Each point is reached from the start by the listed moves, each made once or not at all, plus a little noise. Is the number of moves made odd or even? Then give how often each move was made.

Moves:
(1): [ 78  32 -17  -5 -17 -15]
(2): [-18  48  29 -39 -29   2]
(3): [ 27 -15  45  17  17  -1]
Start: [  4  16  10   6 -14 -41]
Points:
[-13  63  39 -33 -47 -40] => odd (0, 1, 0)
[ 95  82  70 -16 -44 -52] => odd (1, 1, 1)

Moves:
(1): [ 28   6 -13 -11   5 -14  -7  12   3  -4  -3 -26]
(2): [ -4  47  17   1  -8  -5  -3  12   4 -14 -15  -1]
(3): [  3 -14  23 -15   2 -18   9   0  22  -7 -19  12]
(4): [ 16  -1  12  40   9   6   0  18  10  15 -11  -3]
(5): [ 21  41   3 -15  61  39  25   7 -38 -25 -42  -9]
(6): [ 19 -14  -7 -24 -31  43  12  23  12  39  23  12]
(7): [ -8   1 -19  17 -11  -7  53  -2  16  -4   2 -16]
(8): [-37 -12   2   2 -17   0 -15  30   3 -19 -51 -24]
(9): [-20  13 -30  -9  29   8 -11   2  41  12 -10   7]
Start: [ 11  12  15  34   3  -1 -33  -6 -22 -19 -10  -3]
Points:
[ 26  67  -1  42  -9 -27   8  15   3 -40 -22 -46] => odd (1, 1, 0, 0, 0, 0, 1, 0, 0)
[ -3  -8  10  26 -17 -39   8  33  22 -52 -81 -56] => even (1, 0, 1, 0, 0, 0, 1, 1, 0)
[-31 -13 -17   7 -25  25  16  48  68   4 -65 -13] => odd (0, 0, 1, 0, 0, 1, 1, 1, 1)
[ 16  58  24  95  -5  -7  14  20   9 -26 -34 -24] => odd (0, 1, 0, 1, 0, 0, 1, 0, 0)
[  6  56  36  51  37 -10 -40  26  57 -17 -66  13] => even (0, 1, 1, 1, 0, 0, 0, 0, 1)
